Rows are points. Each copy is the shape, with its points in the same order, stretched, turned, moved and blurred by noise. Say if it was mirrored as well.
In the rows, 128 means zero.

Shape:
[[216 112]
 [150 103]
 [ 87 151]
 [ 96 143]
 [102  88]]
Copy 1 (5 x 2):
[[226 156]
 [163 113]
 [ 74 118]
 [ 89 125]
 [116  82]]
Copy 1 is: only turned
Copy 2 (5 x 2):
[[ 64  91]
 [100 122]
 [162 130]
 [145 127]
 [113 162]]
Copy 2 is: only turned

Shape, 9 rows:
[[121 198 115 164]
 [154  98 161 192]
 [139  88 108 165]
 [144 176 112 145]
 [150 104 168 106]
 [116 162 192  81]
 [121 106 100  63]
 [111 115  85 168]
 [115 153  82 139]]
Copy 1:
[[100  59 101 142]
 [145  91 189 160]
 [111 120 172 125]
 [117  96 107 150]
 [205 143 151 143]
 [236 104  98 136]
 [162 167 101  82]
 [ 80 100 150  99]
 [ 91  95 109 107]]
Copy 1 is: mirrored
Copy 2 (9 x 4):
[[152 150 116  53]
 [116  70  51 144]
 [ 98 135  72 152]
 [166 151 122  84]
 [132  86 152 163]
 [125  76 210  96]
 [123 169 196 172]
 [ 92 190  79 130]
 [126 186 123 111]]
Copy 2 is: mirrored
Copy 3, 9 rows:
[[133 127  40 127]
 [194 108 154 181]
 [168 155 170 174]
 [164 146  77 115]
 [168 105 165 101]
 [116  66 113  55]
 [125 173 160  76]
 [135 159 136 170]
 [130 170 100 129]]
Copy 3 is: mirrored

Shape:
[[ 99 138 134 159 131 151 124 152]
 [149 149 134 124 128 113 216 123]
 [140   7 122 155 139 139 111 134]
 [143 153 141 128 108 108 110 107]
 [ 78 108 157 114 129 114 109 128]
 [133 137 113 116 125 142 125 136]
 [125 137 120 141 106 109 151 114]
 [105 128 155 135 136 119 140 132]
 [127 113 146 134 100 169 116 114]
 [153 123 154 129 127 121 104 103]
 [ 79 157 139 129 147 125 111  96]]
Copy 1:
[[153 140 149 107 159 132 108 123]
 [140 130 110  78  97 134 150 191]
 [ 62  83 171  69 123 141  91  69]
 [134 121  92 154 134 111 136 139]
 [142 138 159 129 112 129 139  78]
 [125 139 115 125 140 155 115 135]
 [129 120 137 124 111 116 125 155]
 [148 132 139 106 127 127 143 117]
 [146 126 102 119 123 123  85 104]
 [126 104  87 132 138 121 134 114]
 [173 112 153 147 130 142 139 116]]
Copy 1 is: only turned
Copy 2:
[[106 137 125 131 136 163 115 137]
 [156 122  99  96 162  81 149  92]
 [100  83 169 200 119 163 105  53]
 [115 145 151 128 122  78 128 133]
 [ 90  88 143 131 131 124 115 140]
 [145 126 136 137 106 118 119 140]
 [121 135 121 138 136  84 119 116]
 [104 111 129 116 150 126 132 123]
 [115 134 152 114  92 128  98 105]
 [106 134 163 133 120 100 134 105]
 [ 79 120 125 116 106 120 134 150]]
Copy 2 is: mirrored

Shape, 15 rows:
[[ 91 169 124 126 130 147 143 155 115]
 [131 101 116 116 142 146 125 101 115]
 [112  95 118  95 148  75  80  57  66]
 [142 120 145 118 121 139 146 156  99]
 [135 100 110 116 114 137 105 161 115]
 [123 116  97 230 118 144 144 159  91]
 [136 165 109 102 127 127 141 143 109]
 [144 138 122  97 124  81 137  88 112]
 [132 109 119 118 116 114 139 130  98]
 [139 112 137 134 120 137 139 158 110]
 [151 111 124 110 124 100 131  95 119]
 [131  96  97 103 108 128 140 131  85]
 [ 69 103 130 104 112 122 145 129 109]
 [146 128 112 131 186 141 147 114  91]
 [130 114  91  95 220 115 146 142 111]]
Copy 1:
[[122  92 116 140 127 144 127  94 167]
 [138 150 121 137 131 129 144 123 126]
 [ 96 249 178 184 159 188 161 140 173]
 [145 102 107 131 111 153 115 126 126]
 [101 143  92 149 134 143 125 156 112]
 [ 83  58 176 112  80 172 151 126 120]
 [139 108  93 135 113 145 148 122 173]
 [134 152 138 123 131 163 151 157 190]
 [120 128 129 136 134 178 136 139 140]
 [127 112 113 124 109 158 115 132 117]
 [131 160 134 121 141 154 145 162 157]
 [125 129 113 165 142 180 165 137 131]
 [115 135 135 158 179 175 130 109 153]
 [152 130 107 141  74 142 160  72 141]
 [145 162  63 147  97 163 167  35 138]]
Copy 1 is: mirrored
Copy 2:
[[162 134 106 104 140  85 172 129 111]
 [115 129 130 123 137 133 111 111 143]
 [ 85 158 157  64  96 163  38 159 170]
 [168 137 152 128 106 113 139  99 103]
 [149 140 132 146 111 105 157 114 160]
 [109  96 138 134  99  54 188 121 103]
 [145 170 131 113 133 107 142 140 107]
 [106 169 168  88 119 168  87 142 106]
 [131 147 167 112 105 124 126 115 127]
 [157 129 141 137 104 109 152 103 113]
 [110 147 164 111 119 166  98 130 115]
 [126 157 180 122 120 117 130 102 151]
 [147 129 162  86 132 130 145  92 155]
 [106 159 109 108 109 108  99 117 111]
 [108 202  84  95  73 123 103 102 153]]
Copy 2 is: mirrored

Shape (17 x 12):
[[ 50 117  89  81  97  89 140 129 111  86 163 129]
 [ 86 158 138 128 114 145 188 129 177 122 109 133]
 [ 96 167 139  79 138 101 132 152 102 133 138 129]
 [154 109 150  75 130 144 164 158 114 124 163  93]
 [141 163  87  92 100 144 101 152 168 139 110 108]
 [149 134  82 152 175  91 234 145 117 161 127 149]
 [172 133 176 115 131 105  95 165 156 159 105 142]
 [138 133 137 142  87 160 152 131 144 140 143 128]
 [101  92 134  68  91 147 150 222 129 184  64 134]
 [104 112 176 184 165 128 106 119 126 188 122 143]
 [146 152 137 117  96  94  61  91 104 155 135  78]
 [132  88  97 100 111 131 137  72 130 102 114 132]
 [162 149 143 133 111 129 119 104 104  99 122 122]
 [ 39 145 144 194 114 134 115 173 144 129 186 110]
 [130 108 152 199 154 151  97 174 112 113 111 130]
 [ 78 109 154  92 121  39 154 105 103 166 131  51]
 [126 123 187 141  91 127 169  90 137 130 108 128]]
Copy 1 (17 x 12):
[[ 69 173 119 140 159 124  73 103 151  44 113  85]
 [ 51 128 126 124 123 173 154 147  90 116 122 137]
 [136  93  89 119 147 124  87 154 117  59 143 133]
 [106  88  65 110 123  77 121 104 156  90 124 113]
 [105 143  95 131 136 104 107 116  45 110 115 114]
 [ 97 133 115  27 143 197 150 124 127 122 205 119]
 [169  88  61 128 172 131 117 138  95 169 131 155]
 [ 93 141 103 119 108 128 152 126 111 140  91 149]
 [ 80 107  91 143 216  81 177  72  75 105 138 224]
 [163 135 108 135 125 147 133 187 132 192 158 164]
 [172 114 124 144 129  83  53 157  94 134 105 118]
 [ 77 158 137 143 125 154  83  44 127 122 135 113]
 [163 107 124 134 114 144  92 116 109 122 112 107]
 [122 194  99 145 117 111 159 239 133 131  95  91]
 [204 150 106 160 139 138 162 149 113 168 152 106]
 [ 88  96 139 118 185  92  75 167 154 116 149 126]
 [ 92  98 139 130 126 159 139 131 126 156  96 158]]
Copy 1 is: only turned
Copy 2 (17 x 12):
[[ 87 160 154  25 152  93 135 161 105  97 116 107]
 [144 201 148 143 129 108 148 115 137 124 120 167]
 [103 160 133 131 162 134 112 167  99 119 115 158]
 [168 119 120 107 140 138 115 127  88 124 105 191]
 [ 71 113 167 145 148 132  94 124 136 161  97 167]
 [166 143  28 147 192  57 194 107 143 118 183 148]
 [ 93  99 149 231 134 162 125 137 117 129 121 157]
 [134 147 128 159 120 125  98  99 145 106 112 156]
 [104 104 123 141 138 207 178 108 117 121  45 220]
 [151 140  97 249 152 167 122 116 171 110 159  88]
 [ 59 121 127 148 113 149  67 138 114 153 124 109]
 [ 98 107 152  87 159 113 133  78 112 139 115  81]
 [105 118 134 144 143  94  80 114 106 143 100 118]
 [166 185 124 152 111 108  98 187 194  73 118 134]
 [160  86 105 206 146 113 125 143 159 109  90  98]
 [152 183  71  84 118 171 167 149  95 146 141 129]
 [147 188 122 159 107 127 131  92 107 126 109 131]]
Copy 2 is: only turned

Shape:
[[108  86 123 127  75 117 134 116 126 164 136 153]
 [120 104 116 153 143 133 123 158 118 140 162   7]
 [ 97 121 102 118 156 129 108  95 134 124 136 116]
 [128 101 151 129 123 118 161 108 124 119 127  92]
 [133  90 146 137 126 147 121 143 115  43  45 121]
 [102 161  81 123 146 167 147 132 126 141 156 153]
 [163  87 139 135 148 127 125 156 163 128  86 116]
 [150  87 130 138 165 117 125 153 138 153 134 139]
 [248  80 119 124 114 134 110 118 133 143 112 136]
 [154  86 100 125 101 145 126 102 142  96 160 149]
 [139 154 133 131 139 110 116 123 119 114 119 144]
 [108 175 140 132 135 123 119 142 140  94 130 140]
 [161 106 145 128 160 116 113 154 111 147 146 146]
 [140 183 143 221 164 151 120  95 142 161 129 102]
 [101 105 138 116 121 233 123 151 150 151 132 111]]
Copy 1:
[[123 105  97 112 175 159 149  84 123 160 124 121]
 [158 193 123  62  46  91 145 170 128 112 143 114]
 [132 142 176 150 115 149 175 162 132  98 119 144]
 [153 114 146 117 109 106 131 113 132  96 110  97]
 [162  93 112 156 105 126 126 170  52  69 166  39]
 [111 148 132 136 155 178 133 151 193  92 138 201]
 [129 129 138 129 155  79  98 159 103 138 170  63]
 [ 94 179 148 107 156 106  93 145 111 151 139  96]
 [164 118 181  96 192  31  61 131 101 149 174 124]
 [189 147 143 115 176 169 116 127 141 117 131 142]
 [126 128 171 161 111 118  95 111 113 114 125 143]
 [136 150 147 184 108 161  96 119 122 106 122 139]
 [ 80 166 152  97 143  98  73 132  87 140 119 131]
 [ 79 221 165 213 142  57 111 117 147  47 144 144]
 [130 155  49 123 167 140 155 234 156 114 135 153]]
Copy 1 is: mirrored
Copy 2 (15 x 12):
[[122 100 136 112 132 122 180 104  87 157 109  84]
 [ 72  85 109 190 209 158 155 164 133  67 111 127]
 [121 128 122 142 130 107 141 146  92  89  90 154]
 [130  89 108 154 157 112 181 124 146 100 119 101]
 [206 107 181 173 119 117 100 149 145  78 119  76]
 [105 132 164  97 128  84  88 120 129 166  98 146]
 [165 122 105 175 148 132 128 142 127 103 187 118]
 [145 146 113 165 141 133 145 135 130 147 173 145]
 [133 209  60 174 127 113 142 166 163 132 187  45]
 [122 149 139 163 119  71 148 180 103 151 112  65]
 [136 141 136 111  96 121 126 126 156  99 138 151]
 [121 111 177 105  85 114 101 130 136  91 143 170]
 [138 166 131 157 129 137 146 122 151 136 172 153]
 [ 88 132  58 157  69 192 102 122 199 134 131 164]
 [ 84 112 160 185 141 111  80  94  84 127 111 104]]
Copy 2 is: mirrored
